Every row gives one point. Each copy is the shape, with its points in the same order, turned, moved and blurred by noise. Is it also mirrored, or only turned?
In the rows, zero is written as 128.

Shape, 5 rows:
[[ 93 140]
 [131 128]
 [107 156]
 [196 109]
 [108 123]]
Copy 1, 5 rows:
[[106 149]
 [141 133]
 [101 137]
 [184  68]
 [132 145]]
Copy 1 is: mirrored
Copy 2, 5 rows:
[[160 145]
 [139 112]
 [138 145]
 [103  56]
 [159 120]]
Copy 2 is: mirrored

Shape:
[[ 91 124  93 129]
 [160 147 149  90]
 [112 125 111 174]
 [114 171 165 123]
 [ 94 127 159 134]
 [123 108  96 142]
 [ 69 137  67  87]]
Copy 1, 7 rows:
[[ 89 129  97 129]
 [155 151 143  72]
 [120 140 111 169]
 [115 163 174 110]
 [111 122 159 132]
 [126 124  90 139]
 [ 56 136  78  92]]
Copy 1 is: only turned
Copy 2:
[[116 118 168 132]
 [146 157  87  94]
 [118 117 139 172]
 [ 93 170 100 123]
 [ 87 122 111 126]
 [145 105 144 141]
 [120 138 206  94]]
Copy 2 is: mirrored

Shape (14 x 8):
[[110 129 145 124 113 133 109 121]
 [118 112 120 157 129 124 136 131]
 [216 136 132 109 115 133 108 112]
 [134 142 118 125 117 167 139 112]
 [134 127 112 105 133 129 152 105]
 [112  63 117 148 122 149 156 122]
 [112 109 154 111 123 133 151 103]
 [116 153 129 121 123 137 123 106]
 [139 137 137 126 154 160 131 100]
 [118 139 115 121 120 129 160 175]
 [118 137 158 117 147 131  88 240]
 [127 151 150 140 116 136 153 106]
 [138 142 119 167 124 143 157 106]
 [127 131 121 110 118 172 159 106]]
Copy 1 (14 x 8):
[[110 131 140 127 122 153 110 120]
 [130 114 120 155 130 134 142 137]
 [215 157 151 114 101 144 100 119]
 [144 141 132 126 115 169 153  91]
 [151 141 127 109 144 128 150 100]
 [131  62 114 130 127 127 146 110]
 [116 116 160 116 138 124 139  98]
 [125 160 131 131 136 150 126 102]
 [152 135 148 135 158 163 127 102]
 [123 140 123 108 119 142 182 160]
 [122 145 143 104 143 193 117 240]
 [130 147 159 147 117 145 147 102]
 [149 133 131 168 123 147 158  98]
 [137 132 136 109 132 167 157  84]]
Copy 1 is: only turned
Copy 2:
[[113 145 127 117 116 140 118 132]
 [120 113 110 144 128 133 148 137]
 [215 132 141 100 141 136 119 149]
 [144 154 122 115 132 162 160 123]
 [141 133 114  99 142 127 159 106]
 [100  80 118 125 144 171 162 123]
 [112 128 150 105 137 138 145 107]
 [130 165 116 117 119 135 136 115]
 [140 158 127 127 165 151 145 120]
 [116 133 106 106 113 115 183 163]
 [ 88 153 115 104 128 104 125 249]
 [136 152 148 135 118 131 159 116]
 [147 136 120 155 126 144 171 118]
 [137 150 127 100 137 164 173 112]]
Copy 2 is: only turned

Shape:
[[122 147 109 123 124 155 148 139 139]
 [164   7 100 133 100 128 136 133 122]
 [161  99 158 127 122 147 159 147 105]
 [153 135 124 119 128 125  89 136 148]
 [140 121 114 121 120 130 131  60 121]
 [125 139 151 137 129 140 110 147 109]
 [160 156 168 126  98 130 155 139 131]
 [120 134 112  81 137 145 153 123 141]
 [161 140 143 134 136 161 120  57 151]
 [164 132 110 130 139 122 116 130 129]
 [ 44 106 108 117 137 131 143 144 150]
 [115 147 159  58 117 168 147 147 119]
 [ 87 154 118 136  98 160 153 138 126]]
Copy 1:
[[ 96 121 114 133 124 155 146 140 149]
 [168  12 120 125 121 167 143 168  94]
 [150 114 157 108 127 157 162 157  99]
 [148 128 107 135 127 152  87 165 134]
 [139  95 114 117 113 143 115  76 128]
 [112 135 158 122 136 145 100 158 120]
 [150 156 151 121  84 147 140 153 126]
 [121 120  98  99 133 141 154 132 165]
 [159 126 128 137 114 189 101  78 144]
 [146 125 108 151 141 141 120 143 120]
 [ 79  69 144 115 156 117 129 154 190]
 [117 151 129  51 126 152 138 153 148]
 [ 71 119 146 124 102 149 146 137 151]]
Copy 1 is: only turned
Copy 2, 13 rows:
[[121 160 124 131 125 149 141 133 124]
 [128  32  73 109 151 156 111 119  89]
 [153  99 131 114 127 148 170 158 111]
 [159 137 140 108 136 133  90 121 120]
 [133 131 139 128 143 123 136  71  74]
 [145 135 166 136 128 132 128 158 109]
 [170 127 144 137  89 134 160 134 135]
 [102 154 135  86 129 136 150 117 120]
 [163 151 157 132 145 167 136  64  92]
 [161 144 123 113 148 123 117 127 105]
 [ 43 126 146 131 148 129 116 136 145]
 [112 149 174  81  83 156 160 146 123]
 [ 91 158 139 162 104 147 143 145 119]]
Copy 2 is: only turned

Shape, 17 rows:
[[ 92 118 103 167 114 105 131 160 157  91 117 150]
 [144 133  96  99 124 150 122 138 126  95 124 173]
 [166  86 114  97 155 113 169  86  79 134 126  84]
 [152 158 105 125 142 144 183 108  91 126 143 169]
 [116 112 120  99 112 141 149 159  82 174 127 151]
 [119 135 164 150 127 119 142 167 100 122  66 112]
 [132 159 139 105 126 160  99 145 141 171 113 161]
 [ 90 100 159 156 141 145 115 136 162 141 125 111]
 [151  99 165 143 110 112 104 159 102 164 158 145]
 [128 129  90 154  96 101 103 135 163 124  67 124]
 [152 155 148 117  94 158 181 169 169 150  88 142]
 [172 148  80 139 161 193  96 118 103  90 134  90]
 [ 94 126 168  86 163 144 126 144  81 144 151 148]
 [ 96 166  83 152 134 134 100 154 110 100 152 170]
 [126 141 102 153  69 167 145 102 166  95 114 127]
 [168  97 170 157 116 131 125  92 140 149  65 157]
 [164 154 173 155  94 138 130 123 161 105 100  84]]
Copy 1 (17 x 12):
[[124  89 102 155 117  88 131 159 159  99 142 145]
 [138 117 129 121 135 135  96 146 146 117 118 199]
 [141 127 137 111 178 164 150  57  74 108 113 140]
 [142 154 127 139 183 122 154 124 122 138 101 196]
 [133 115 119 114 141 141 122 157  77 181 117 154]
 [141 105 155 153 145 104 127 176  99 114  96  99]
 [127 138 136 140 137 132  66 159 147 172  98 136]
 [ 84 112 144 144 123 134 123 142 149 130 140  87]
 [159  98 151 144 164 120  98 129 109 182 170 121]
 [149  92  89 176 103 108  86 129 150  98  98 113]
 [181 116 125 130 139 156 129 188 164 153  74 120]
 [127 183 132 161 170 181  75 128 134  60 141 160]
 [ 92 140 177  94 150 118 111 153  96 168 130 148]
 [114 152 103 147 133  84  87 167 142 111 154 192]
 [150 143 121 189  94 154 141 137 170 102 115 153]
 [144  71 155 194 153 152 117 102 152 147  79 119]
 [183 141 170 175 126 139 128 137 162  90 111  84]]
Copy 1 is: only turned
Copy 2:
[[106 100  73 149 157  92 122 174 130 133 130 112]
 [142 124 109 140 154 131  98 122  82 136 109 145]
 [118  84 171 100 130 149 179  57 129 141 126 123]
 [114 151 123 152 158 157 174 104  92 138 110 164]
 [108 120 135  94 114 151 131 144 116 136 142 190]
 [ 93 110 153 133 122 146 132 180 144  86 121 107]
 [128 171 139 138 114 138  75 141 139 142 119 161]
 [ 83  99 127 154 132 128  92 146 184 159 145 120]
 [125 108 173 150 114  97 125 152 137 137 174 175]
 [129 119  91 131  95  81 114 154 142 125  93  89]
 [112 147 157 127 135 141 119 194 129 166  60 139]
 [166 118 121 177 112 188 117  90  96 154 144  79]
 [ 88 130 156 118 162 165  97 116 132 117 176 174]
 [129 150  62 163 149 127 114 144  96 124 171 134]
 [ 86 118  97 168 114 114 116 141  91 185  82  97]
 [105  99 165 176  96 100 118 122 162 113  67 150]
 [ 96 127 180 173 114 113 120 157 128 156  99  67]]
Copy 2 is: mirrored
Copy 3, 17 rows:
[[113 112 112 151 127 112 104 166 133  92 101 188]
 [138 144 123  90  94 160  91 157 116  94 124 148]
 [123  79 118  98 156 133 138 141  79  89 154  57]
 [166 140 125 118 106 172 152 123  87 107 159 134]
 [143  92 141  76 104 131 139 159 109 161 130 140]
 [130 101 153 136 128 117 133 149  81 122  53 144]
 [172 118 148 100  96 143  88 119 139 159  95 132]
 [113  73 164 166 145 131  90 135 146 140 105 134]
 [171  82 167 109 132  86  86 157  86 150 136 141]
 [131  91  72 138 109  96  81 136 128  93  69 152]
 [176  90 161 140  61 125 151 132 151  99  83 135]
 [141 143 102 157 107 192  68 170  86 108 120  74]
 [126 127 182  80 148 145 122 145 105 168 137 116]
 [133 173 103 131 123 146  89 167 115 146 131 186]
 [109 111 114 173  50 133  96 124 121  85 120 143]
 [163  45 147 124 113 125  83  82  82  91  92 138]
 [144 109 147 183  91 102  92 116 103  89  78  94]]
Copy 3 is: only turned
